Each row of a before or after table is a point. The points were changed in one or more steps. Then noise was added and the rows were shuffled. The steps act on columns, c1 being the first. Name the steps. A step turns or swaps two columns, mirrors them in a line or flattens them onto one, adds a multiple of one to another, or multiplies or shifts one. Angles are multiples of 10 degrees, from the lower column toward the higher: turns from -170 to 170, lines from 10 to 170 but not 90. Use the fewest steps. Two steps may share a column if one is a turn and the other turns, adds or multiplies; they go together, in the order done. Otherwise the lowest column goes first.
In the rows, 128 means zero.

Before (8 x 3):
84  126  184
179  107  154
75  96  94
126  136  168
176  88  170
162  183  89
82  117  109
140  129  129
After (8 x 3):
151  149  171
111  139  94
132  129  134
160  172  179
147  120  153
141  132  153
118  73  113
101  161  79
Steps: flatten c1 and c3 onto the line at 60 degrees; multiply c2 by -1

Before (12 x 6):
24  101  143  90  108  104
152  91  112  89  102  158
116  93  148  136  151  82
138  114  145  84  159  115
150  125  114  103  94  106
160  96  128  134  162  158
155  96  124  107  153  154
138  91  86  228  164  143
119  89  157  170  129  105
96  117  146  92  162  117
156  103  143  68  163  106
123  147  152  65  138  171
After (12 x 6):
129  156  122  109  163  150
124  170  154  62  135  103
118  120  145  83  160  145
112  89  148  139  138  169
98  115  151  92  132  140
152  164  110  91  125  160
82  109  143  91  49  157
131  162  128  129  176  151
118  153  86  229  158  159
159  105  112  104  114  134
118  113  158  174  123  168
127  106  146  71  172  156
Steps: turn c1 and c5 by 40 degrees; multiply c1 by 0.7; turn c2 and c6 by -100 degrees

Before (8 x 9):
144  131  31  139  131  147  148  134  77
109  90  118  87  164  123  97  103  93
136  124  130  88  117  160  98  125  218
108  80  117  151  163  130  112  112  73
128  143  71  157  66  75  106  125  82
148  139  129  105  155  172  101  83  117
113  90  97  105  96  156  130  129  106
104  138  139  106  166  148  94  125  85
After (8 x 9):
104  136  127  106  164  114  96  139  81
110  88  102  89  165  102  97  118  104
128  141  124  158  64  59  106  70  124
149  137  79  104  154  151  103  130  90
107  82  114  152  164  91  111  117  87
145  131  137  141  133  110  149  29  76
137  123  124  85  118  210  97  127  177
111  90  128  105  97  136  134  97  95
Steps: swap c3 and c8; turn c6 and c9 by -40 degrees

Before (11 x 12):
98  150  140  145  170  157  140  127  123  90  166  150
162  87  136  173  145  129  95  126  164  72  117  117
130  82  187  130  113  76  67  168  73  152  102  103
83  122  118  96  194  108  170  132  94  75  91  129
106  150  180  166  200  76  144  158  175  173  121  148
131  167  183  93  141  113  87  138  141  86  65  161
161  69  112  70  129  108  143  148  168  162  81  105
83  105  162  157  147  148  139  83  132  130  108  154
145  118  183  89  198  150  162  83  153  102  63  130
99  166  134  176  130  168  148  158  105  98  134  114
182  120  104  142  103  117  177  73  177  150  130  171
After (11 x 12):
146  126  151  109  217  158  156  131  130  128  71  110
96  136  149  186  155  74  151  68  127  138  84  135
153  87  153  148  142  70  66  102  131  136  167  147
80  146  129  198  118  170  137  101  128  120  137  100
178  111  131  191  141  141  97  120  131  125  116  142
100  90  144  181  159  147  156  159  126  124  101  140
92  100  121  114  179  116  159  88  126  130  88  100
111  163  149  113  188  120  118  114  131  129  145  180
184  150  118  163  129  115  196  187  131  130  121  132
187  92  122  88  168  104  127  110  127  132  153  103
90  133  131  164  104  164  151  109  127  120  83  138
Steps: turn c1 and c2 by 30 degrees; multiply c3 by 0.4; shift c4 by 20; turn c5 and c8 by -150 degrees; turn c5 and c11 by 110 degrees; flatten c6 and c10 onto the line at 170 degrees; turn c7 and c12 by -40 degrees; multiply c9 by 0

Before (11 x 18):
133  132  122  113  70  107  122  115  100  114  122  131  136  154  147  132  131  150
95  119  146  126  117  95  93  109  112  132  117  136  84  156  162  137  151  128
118  96  113  152  123  108  140  103  118  80  136  113  116  86  139  150  116  90
131  111  89  189  115  124  103  70  137  79  124  114  129  77  156  195  118  100
131  135  159  139  111  91  103  136  156  119  127  165  90  160  161  126  120  137
94  114  115  169  148  150  189  156  159  163  110  149  127  132  147  137  120  147
127  119  85  153  153  105  205  188  160  182  128  167  110  179  135  151  152  122
112  134  143  133  92  134  132  129  159  147  145  144  110  152  142  102  174  147
68  130  95  171  155  100  190  144  185  149  161  147  113  176  140  165  116  117
123  139  151  162  107  114  113  132  99  113  135  163  109  126  127  143  148  152
122  144  135  142  125  146  127  119  128  136  160  147  95  122  169  150  121  127
After (11 x 18):
107  99  114  154  117  107  141  129  99  174  135  110  139  85  145  150  105  41
9  129  96  170  106  101  187  81  164  117  158  144  110  177  105  164  102  69
96  135  141  134  125  131  136  98  139  115  143  143  171  152  108  99  222  96
119  140  152  165  117  116  115  157  127  140  137  163  152  125  134  144  167  103
127  118  82  155  104  105  202  115  197  83  127  167  111  179  94  153  178  73
61  122  145  126  89  96  89  139  102  140  120  137  154  155  93  139  174  80
133  132  160  137  99  91  103  100  147  151  129  162  156  162  104  126  111  87
136  132  121  111  152  108  124  149  108  150  117  133  181  155  116  131  133  101
133  114  88  190  136  124  107  101  77  186  124  116  139  73  128  192  113  52
116  146  135  142  97  144  127  126  119  140  163  147  141  122  87  149  113  75
59  115  113  168  125  150  188  107  162  107  111  147  108  132  93  137  116  95
Steps: multiply c1 by 2; turn c5 and c13 by -110 degrees; turn c8 and c9 by 70 degrees; turn c10 and c15 by -150 degrees; multiply c17 by 2; shift c18 by -50

Before (10 x 24):
117  155  134  131  130  132  133  141  107  118  140  143  53  114  66  172  127  180  138  132  138  105  149  122
136  111  125  156  119  138  150  131  138  142  121  110  148  137  118  121  126  129  117  95  114  108  127  124
122  160  98  124  100  133  110  155  135  108  159  133  109  138  87  167  137  122  130  127  145  115  138  138
130  115  81  139  98  125  107  136  144  146  101  101  136  131  136  101  119  128  156  104  123  138  123  149
123  137  112  150  128  143  145  118  118  170  131  112  117  113  132  116  139  105  133  119  121  118  116  141
119  146  131  133  128  168  108  154  104  116  153  153  91  103  91  146  148  131  120  147  117  140  133  107
125  129  111  135  125  140  118  118  130  138  101  96  117  128  139  124  157  130  97  112  124  114  130  132
148  130  139  118  133  142  138  147  128  152  117  98  126  117  131  117  139  119  129  101  101  94  140  141
121  99  135  141  115  125  114  129  134  153  112  100  147  144  138  113  141  97  138  108  140  97  147  130
107  176  130  118  99  133  117  140  125  130  143  142  110  110  56  166  146  137  135  154  122  152  143  119
After (10 x 24):
126  129  117  129  122  141  123  118  129  136  101  95  117  184  137  124  159  139  100  153  121  113  127  136
121  101  107  195  88  123  114  131  136  156  110  101  147  206  136  116  142  66  138  143  138  94  145  131
108  176  150  104  41  131  117  141  124  130  141  143  109  171  56  162  146  143  136  150  121  149  141  114
117  155  129  31  133  131  134  143  107  115  139  144  53  178  65  171  128  248  137  138  138  108  149  117
124  136  125  192  132  143  145  118  120  168  133  110  118  175  138  116  138  88  131  153  119  118  115  148
120  145  141  129  124  169  108  154  106  118  150  151  91  163  90  145  149  139  118  132  119  138  134  93
135  110  97  148  101  138  149  131  136  141  121  107  148  196  120  120  127  148  115  130  112  109  128  123
125  163  138  138  43  134  109  155  134  110  157  132  108  196  86  166  138  110  128  167  142  116  138  142
131  115  122  135  41  129  109  135  142  146  104  98  136  191  139  101  118  137  157  177  125  136  121  160
150  133  96  139  147  145  138  146  130  150  116  99  129  176  132  117  140  100  129  96  102  88  137  152
Steps: turn c3 and c20 by -110 degrees; add -1.5 times c1 to c20; multiply c18 by 3; turn c4 and c18 by 40 degrees; multiply c5 by 3; shift c14 by 60; multiply c24 by 1.6

Before (10 x 48):
121  156  128  142  120  119  110  141  125  141  191  140  150  159  149  196  155  121  68  127  137  118  137  83  124  128  148  123  146  125  156  125  143  132  126  152  124  109  133  145  111  145  141  93  95  136  133  128
127  141  113  83  127  146  130  122  120  143  149  127  150  124  89  118  117  122  143  122  142  103  152  126  159  96  130  167  103  122  158  99  188  121  157  141  130  143  144  109  129  145  146  96  121  121  128  138
120  146  127  7  136  144  121  86  108  143  93  162  127  120  149  124  109  96  139  132  125  156  93  152  101  123  154  109  102  108  157  154  134  128  149  148  135  130  120  119  124  151  140  138  153  129  137  129
142  120  160  148  162  156  112  152  122  139  86  119  149  122  162  126  129  158  158  132  129  106  142  89  92  96  112  149  120  131  151  110  115  129  134  94  123  100  120  77  106  135  151  133  122  121  142  52
151  130  124  150  155  122  102  141  125  149  150  134  155  124  145  123  146  136  102  123  143  104  144  91  148  101  147  129  126  137  108  103  128  132  122  149  123  147  119  128  128  100  147  92  148  157  132  135
131  131  139  154  111  130  127  132  116  140  88  111  81  117  140  122  133  114  144  156  146  108  113  128  123  120  138  105  110  138  104  132  129  143  107  134  132  144  146  172  107  148  153  119  60  116  136  117
154  95  119  153  161  119  112  141  123  142  94  110  137  135  122  141  152  96  168  171  146  134  123  81  155  97  145  106  104  138  163  136  176  142  92  153  136  150  134  117  133  124  191  135  111  107  151  115
180  139  112  124  133  145  147  156  110  150  130  181  154  122  143  108  153  164  160  129  104  135  98  127  130  107  137  108  155  118  144  127  134  119  143  135  154  143  138  133  101  135  156  140  126  110  126  127
116  146  134  148  128  137  139  121  102  146  102  116  105  156  114  130  141  99  163  135  120  117  112  108  135  113  138  114  163  142  152  133  177  133  125  134  124  138  116  156  89  151  138  142  139  119  145  119
122  142  134  130  164  110  109  139  107  119  165  126  153  123  107  117  154  97  103  174  122  113  135  172  161  109  145  171  125  107  86  145  112  121  135  143  126  89  122  148  121  128  139  142  145  120  146  129
After (10 x 48):
123  137  110  122  133  135  149  154  115  152  129  170  89  125  112  166  157  166  161  131  106  132  93  129  129  106  135  119  161  117  120  130  135  121  144  135  156  141  136  135  104  133  154  139  131  114  124  129
125  121  157  147  162  152  111  154  123  130  88  123  113  122  106  111  126  160  158  131  128  109  142  89  95  98  114  145  113  128  118  109  120  131  133  96  121  100  120  79  108  136  152  140  122  122  141  51
131  140  136  132  166  113  109  140  106  130  169  136  103  123  167  127  154  95  104  174  126  110  133  173  157  106  142  163  115  104  151  140  113  120  131  143  125  86  123  148  120  131  142  144  145  119  144  128
131  94  120  152  161  114  113  139  122  149  99  115  123  132  107  115  156  101  168  174  150  137  123  80  155  96  146  99  111  140  101  133  175  144  95  154  136  151  132  118  135  124  188  137  106  110  146  113
124  128  133  157  117  131  125  129  117  140  91  116  163  123  139  165  134  113  145  153  143  110  115  125  120  120  139  101  123  136  146  130  130  146  105  135  133  141  147  171  106  147  158  121  62  114  138  117
130  131  123  148  154  122  103  137  123  156  148  133  105  117  136  107  147  135  103  122  146  108  142  92  146  97  145  126  123  135  151  103  126  132  122  152  118  147  119  132  126  98  150  91  148  160  127  136
130  157  129  142  120  118  110  137  124  150  196  128  135  155  102  47  154  118  66  130  135  121  139  82  126  127  151  131  145  127  110  123  144  129  124  152  124  109  135  148  113  143  139  92  95  137  135  124
126  149  127  12  135  151  122  82  110  156  93  172  114  117  101  167  113  94  141  129  128  157  91  152  101  124  155  100  113  109  106  152  134  127  152  147  133  136  118  120  124  150  142  136  145  131  141  130
123  142  111  84  127  143  128  119  123  141  151  142  112  125  122  110  117  121  146  119  147  102  152  126  161  93  129  157  90  122  95  99  194  124  155  145  131  145  143  113  129  146  149  98  121  121  126  133
128  145  134  148  125  142  134  122  103  151  99  97  147  155  118  144  143  99  160  134  124  114  113  112  136  114  138  127  166  143  101  134  178  129  124  133  126  140  117  153  89  150  138  146  138  119  145  119
Steps: flatten c1 and c6 onto the line at 100 degrees; add 0.5 times c27 to c10; turn c28 and c29 by -20 degrees; add -0.5 times c29 to c12; add 1 times c23 to c16; turn c13 and c16 by -160 degrees; multiply c15 by 0.4; turn c15 and c31 by 140 degrees

Before (12 x 64):
117  110  123  77  76  83  121  162  162  145  103  166  144  107  137  123  134  120  127  154  161  127  124  89  131  150  99  75  141  114  146  117  162  150  113  143  110  133  137  174  138  116  130  126  158  146  151  105  170  83  136  82  147  112  82  144  103  103  88  152  165  155  70  71
157  136  100  123  190  178  180  92  167  101  99  97  110  172  98  73  140  166  153  81  98  141  144  120  119  111  170  174  131  87  149  188  72  117  166  113  150  197  86  115  140  100  65  150  109  76  78  157  129  180  175  125  156  194  166  107  143  146  104  105  144  162  153  154
172  149  84  178  134  95  101  120  130  59  153  159  186  102  33  100  112  113  116  167  76  184  193  184  134  102  192  162  114  79  109  138  89  104  55  160  111  162  144  149  220  118  142  88  180  123  90  144  154  137  116  79  134  124  87  92  147  209  148  141  178  108  148  182
108  147  88  159  113  134  125  152  109  81  141  173  164  120  54  69  113  139  110  211  86  156  180  159  120  90  171  166  93  72  76  157  117  130  111  157  135  156  178  142  200  129  111  73  165  142  76  178  168  154  131  88  113  103  64  124  157  175  160  122  127  75  158  159
142  74  130  112  152  163  200  62  176  73  92  114  73  153  144  141  125  139  145  104  151  110  102  100  122  97  182  129  98  131  140  110  105  137  137  76  113  154  130  78  117  85  87  137  158  119  134  122  123  158  119  126  170  174  140  127  140  127  105  103  174  149  132  136
136  92  108  141  161  141  170  59  188  107  61  91  90  184  144  119  202  145  195  123  134  141  111  123  109  85  173  125  110  117  120  156  73  117  155  98  139  173  93  73  148  123  70  141  107  83  101  104  137  142  149  115  178  151  157  133  179  168  120  109  153  129  181  143
127  96  125  88  91  113  102  132  173  121  113  112  128  101  104  153  141  106  144  149  189  140  116  119  131  164  96  74  128  93  121  102  136  125  105  131  113  114  178  121  130  102  139  118  181  111  196  73  121  121  131  146  106  127  106  167  87  99  104  155  131  104  83  100
128  112  156  141  159  147  150  86  172  104  76  109  111  158  142  145  154  137  145  126  106  133  109  124  104  108  185  176  141  141  156  135  56  141  158  104  85  145  128  105  142  97  62  117  129  61  132  124  123  166  159  138  188  185  159  100  140  156  144  88  131  149  140  133
113  145  100  133  105  88  119  147  136  120  122  160  157  105  83  64  143  123  60  189  166  170  181  118  117  135  129  124  109  80  128  81  157  130  91  144  93  113  157  139  164  171  140  124  137  143  141  112  152  123  93  108  113  112  57  154  91  136  127  194  158  109  90  78
89  114  112  97  78  98  178  95  147  117  124  138  151  126  158  160  125  125  135  141  159  191  138  139  119  145  100  65  158  126  125  67  145  140  119  126  116  97  177  103  122  86  114  114  140  121  166  65  119  121  112  131  130  126  133  149  110  105  97  126  158  156  102  106
153  140  57  180  175  145  148  127  99  65  146  159  152  167  77  121  132  135  108  179  142  201  144  159  127  104  166  161  66  132  60  134  67  84  132  120  136  206  136  125  179  90  99  90  112  136  150  156  170  157  159  63  173  160  126  80  141  164  209  106  167  101  137  160
85  98  104  90  91  125  161  125  154  146  91  142  121  108  156  142  121  127  112  145  153  165  93  91  139  161  114  93  102  129  173  112  151  162  72  158  119  112  135  115  134  118  126  170  174  117  188  53  127  82  125  119  131  128  138  171  74  112  74  133  115  129  87  75
After (12 x 64):
108  145  85  159  115  131  126  152  110  81  143  172  164  169  52  165  115  140  110  126  85  153  180  162  118  94  169  165  142  73  73  158  138  134  113  160  133  156  177  120  198  129  111  76  163  138  73  178  165  131  130  99  103  100  65  126  159  174  158  123  128  80  162  160
155  139  100  122  190  175  178  94  163  105  97  98  113  129  97  182  141  165  156  127  98  141  143  120  118  109  172  170  138  80  145  184  116  118  169  118  156  200  89  70  137  100  64  149  108  75  83  157  129  115  180  152  108  192  165  103  147  149  101  103  144  183  150  154
129  94  124  84  94  112  98  131  174  120  114  115  129  126  104  114  147  107  143  128  189  141  116  117  133  164  95  74  120  96  119  98  121  122  103  137  113  115  178  137  125  99  138  116  180  114  198  75  120  125  130  115  156  128  107  166  85  98  102  149  131  96  82  105
118  107  123  79  73  83  123  161  161  144  100  167  145  102  138  95  135  120  123  129  163  127  123  95  131  151  99  73  102  113  148  117  176  152  112  143  117  129  139  160  138  117  129  129  159  146  147  105  175  155  132  119  77  114  82  143  103  102  86  155  164  132  72  70
96  113  113  98  77  99  173  91  149  117  124  135  151  97  157  116  128  126  135  130  156  192  137  138  119  147  103  61  121  130  125  65  105  138  120  127  114  97  179  144  122  88  115  113  137  118  166  61  124  124  112  130  130  125  135  148  110  109  98  125  158  144  102  105
142  73  127  112  152  168  199  66  176  75  91  114  71  159  145  150  126  140  146  127  149  109  100  99  122  99  182  126  120  127  140  106  76  137  133  73  115  156  129  103  117  85  86  136  156  115  135  121  127  103  120  161  106  174  142  126  139  125  106  99  173  159  133  138
117  142  99  131  108  84  124  145  139  117  123  159  158  143  83  141  143  123  62  130  165  171  182  122  115  132  128  123  113  81  130  80  144  129  91  148  93  113  160  156  166  170  138  128  141  142  142  113  151  151  95  105  120  114  59  154  92  135  134  195  156  97  94  77
134  90  111  145  162  142  169  59  189  106  57  95  89  161  143  141  202  144  194  129  139  143  111  123  111  88  175  126  164  115  119  154  73  119  154  96  136  175  92  74  148  126  68  141  106  81  99  105  138  124  148  169  91  152  159  136  175  170  123  105  150  167  185  145
174  148  79  177  132  92  101  125  134  61  154  161  190  140  35  142  113  113  115  127  76  180  188  186  136  101  188  162  118  78  106  137  152  105  56  160  107  168  141  91  220  119  145  85  181  121  89  144  154  132  114  108  83  124  87  94  148  210  148  139  179  98  149  182
81  99  102  93  91  126  162  125  152  146  95  144  123  147  154  88  127  128  112  126  152  165  97  96  134  159  116  93  105  129  172  110  115  164  69  158  118  113  134  149  135  119  123  169  173  117  189  52  129  152  126  124  120  131  141  168  77  110  73  132  114  117  88  72
128  117  157  145  158  147  146  89  170  106  73  108  110  115  141  152  150  138  145  125  104  136  106  127  106  109  182  176  141  143  158  139  106  141  158  105  84  143  132  53  144  99  64  116  126  64  131  126  122  99  159  185  110  187  157  104  141  153  141  92  135  162  140  133
157  140  56  179  175  147  147  122  96  69  143  156  154  201  76  150  133  133  109  128  144  202  141  155  127  105  161  160  150  127  62  138  121  85  134  118  137  206  135  71  176  87  102  89  110  140  150  158  168  115  162  135  51  161  123  81  144  165  208  107  167  134  134  159
Steps: turn c14 and c62 by 40 degrees; turn c14 and c29 by 70 degrees; multiply c16 by 0.4; turn c16 and c50 by -130 degrees; multiply c20 by 0; swap c33 and c40; mirror c52 and c53 in the line at 30 degrees

Before (13 x 64):
118  117  75  64  152  109  155  78  107  176  119  160  106  61  120  134  129  152  140  150  150  116  120  182  122  105  105  144  109  192  134  85  84  144  145  172  199  104  96  96  182  154  73  150  128  145  188  124  121  174  66  181  103  125  133  172  129  145  185  134  160  170  103  129
138  83  105  81  146  173  69  141  97  165  113  128  97  146  160  132  148  100  122  97  150  90  143  106  57  103  116  94  110  125  81  132  100  134  165  140  154  126  126  192  81  117  141  151  135  181  146  100  117  137  141  104  121  175  167  70  148  135  133  109  136  158  130  143
122  117  92  109  127  165  118  104  131  117  148  81  60  120  147  123  124  137  99  90  159  115  159  132  96  152  152  69  114  93  104  129  134  134  176  131  136  152  107  206  99  111  148  179  98  190  171  85  119  168  179  125  124  144  146  114  114  143  113  111  158  182  134  154
161  149  183  163  137  88  162  125  153  153  174  90  166  138  111  81  127  146  63  80  64  156  171  105  46  98  131  129  195  112  137  116  145  118  139  146  85  124  136  86  149  100  89  81  121  124  118  141  102  100  134  162  169  101  77  134  103  145  145  155  156  71  110  145
187  79  201  150  104  122  135  110  151  126  164  96  135  161  110  109  137  168  75  78  57  164  116  126  105  116  140  200  174  129  109  100  123  98  122  164  112  112  156  142  159  108  120  116  128  124  140  148  136  105  164  145  136  75  84  141  116  152  110  145  168  86  129  137
143  105  79  119  159  166  81  111  133  146  77  76  116  111  136  144  177  75  90  106  181  150  137  137  92  150  129  59  99  123  115  141  103  117  144  115  146  124  129  190  126  152  124  131  120  147  176  71  108  143  154  133  106  139  176  103  158  143  103  101  146  192  154  124
112  69  68  82  168  126  179  108  117  184  121  140  120  138  158  149  150  131  111  175  134  107  111  168  156  109  139  73  73  198  112  102  120  129  142  158  202  155  80  75  155  193  116  123  115  124  185  141  161  164  90  160  134  89  90  144  133  110  175  145  197  177  117  138
91  121  70  87  169  127  202  113  148  143  85  167  90  101  120  137  159  142  171  146  97  128  91  142  121  127  86  100  79  190  101  84  81  142  132  167  178  116  103  115  178  176  82  114  106  161  167  110  162  170  105  146  121  98  147  155  142  135  204  194  191  132  90  123
146  97  204  178  125  111  136  128  141  132  187  91  144  140  93  108  114  158  84  147  80  141  131  137  93  95  106  141  144  104  138  97  172  80  99  91  74  105  90  132  133  131  136  104  126  123  158  183  103  95  137  131  154  32  103  139  96  191  128  139  136  74  111  179
187  115  181  184  111  97  152  142  115  134  144  87  134  156  121  142  144  150  65  129  82  145  119  119  104  128  150  133  189  116  136  68  101  117  105  92  41  123  146  106  108  102  127  120  139  99  144  165  124  78  136  147  142  110  72  176  78  154  144  134  172  47  99  191
153  109  155  136  124  101  155  133  166  94  173  124  161  142  92  158  116  158  78  121  61  149  140  131  75  83  133  136  192  116  132  127  140  76  94  125  91  91  97  124  113  170  132  133  141  90  153  159  142  111  174  174  152  110  91  147  73  149  96  129  162  71  97  158
152  116  86  75  155  157  74  93  142  175  119  52  80  109  136  151  124  138  99  114  145  99  114  93  94  183  95  75  111  159  110  147  123  147  174  102  176  136  100  202  76  137  127  153  105  146  158  87  144  140  146  107  141  169  162  97  145  131  95  124  119  164  173  148
131  107  77  100  129  155  80  153  107  148  100  85  90  144  155  149  162  119  116  68  195  149  152  118  110  133  103  93  114  185  146  136  124  143  168  124  171  124  112  175  108  125  170  147  109  174  125  62  83  130  153  127  148  145  122  118  109  156  125  132  148  111  158  134
After (13 x 64):
138  83  105  80  145  173  166  87  98  165  112  128  99  146  160  132  148  99  122  87  110  69  144  107  57  131  115  93  110  125  81  132  99  135  165  140  154  126  125  192  82  96  141  152  135  180  146  101  117  137  142  114  122  176  136  70  148  134  141  108  136  158  131  142
188  114  181  184  112  96  111  180  115  133  144  89  134  156  122  143  145  150  67  131  145  151  119  119  105  122  150  133  189  116  137  70  101  117  105  92  41  124  146  105  108  82  127  121  139  99  144  165  125  78  136  144  141  109  151  175  78  154  82  133  172  47  100  191
121  118  92  109  126  165  142  115  131  117  149  82  60  120  147  122  125  137  99  79  119  118  159  132  95  133  152  69  114  93  103  129  135  134  175  130  135  153  108  205  99  91  148  179  98  190  172  85  118  168  180  117  124  144  102  114  114  144  161  112  157  182  134  154
132  107  76  99  129  154  107  129  108  148  100  85  90  144  154  150  163  119  116  49  88  82  151  118  110  130  104  93  114  185  145  136  123  142  169  124  172  126  111  176  107  106  172  147  108  174  124  62  82  131  153  126  149  145  153  119  109  156  181  133  149  112  157  135
90  121  70  87  169  126  129  111  147  143  85  167  91  100  120  137  160  143  171  151  89  202  90  142  121  121  85  100  79  191  101  85  81  143  132  167  177  116  103  115  179  155  81  114  107  161  166  110  162  170  106  145  121  99  110  156  142  135  55  194  192  131  89  122
145  97  204  177  125  111  114  153  142  132  188  91  144  141  94  108  114  159  84  153  159  135  131  137  92  122  106  140  144  104  138  96  172  80  98  91  74  104  90  132  133  110  137  104  125  124  158  182  104  94  136  141  154  32  131  139  95  191  90  139  136  74  111  179
117  116  74  63  152  108  139  131  106  175  119  161  105  62  121  134  130  152  140  158  70  155  121  183  122  109  106  144  110  193  133  87  85  144  145  172  199  103  97  97  183  133  74  151  129  146  188  124  120  173  66  181  103  125  78  172  129  147  108  134  159  170  104  129
152  109  155  136  124  101  108  163  166  94  174  123  161  142  93  158  116  158  77  118  196  155  140  132  75  108  134  135  192  116  132  126  139  77  94  125  91  92  97  123  115  150  132  133  142  89  154  159  143  110  174  182  152  110  139  148  72  150  97  129  162  71  96  158
187  79  201  150  104  121  92  173  152  126  163  97  135  160  109  108  137  168  74  63  188  135  116  125  104  123  140  200  173  129  110  100  122  99  122  164  112  112  156  143  159  88  120  117  129  125  140  150  136  105  164  147  136  74  119  141  116  152  85  145  169  86  129  137
143  105  78  119  159  166  106  83  132  146  77  76  116  110  136  144  178  75  91  100  113  81  138  136  93  129  129  59  99  122  115  141  103  117  144  116  146  124  128  191  125  132  124  130  119  148  176  71  107  143  154  126  106  138  103  104  157  143  184  100  146  192  154  124
112  68  68  82  169  127  149  170  118  185  121  140  120  138  159  149  151  131  110  188  88  178  111  169  155  115  139  73  73  198  112  102  120  129  142  158  203  155  81  74  156  173  116  124  115  125  185  141  161  164  89  162  134  89  116  145  133  110  102  143  198  176  117  139
152  116  86  75  154  157  158  100  142  175  119  53  80  110  136  150  124  138  99  110  143  73  113  92  93  141  96  75  110  160  111  147  122  147  174  102  177  135  100  202  76  117  127  153  106  146  157  87  146  140  147  92  141  169  89  97  146  129  162  124  119  164  174  148
162  149  183  163  137  87  100  181  153  152  175  90  166  138  111  82  126  146  62  66  156  162  172  106  46  114  131  128  195  112  137  116  144  118  140  146  85  125  135  85  149  80  89  82  121  123  118  141  102  100  134  167  169  100  135  134  103  145  68  156  157  70  110  145
Steps: turn c7 and c22 by 90 degrees; turn c8 and c55 by 100 degrees; multiply c20 by 1.3; turn c21 and c59 by 130 degrees; flatten c26 and c52 onto the line at 110 degrees; shift c42 by -20
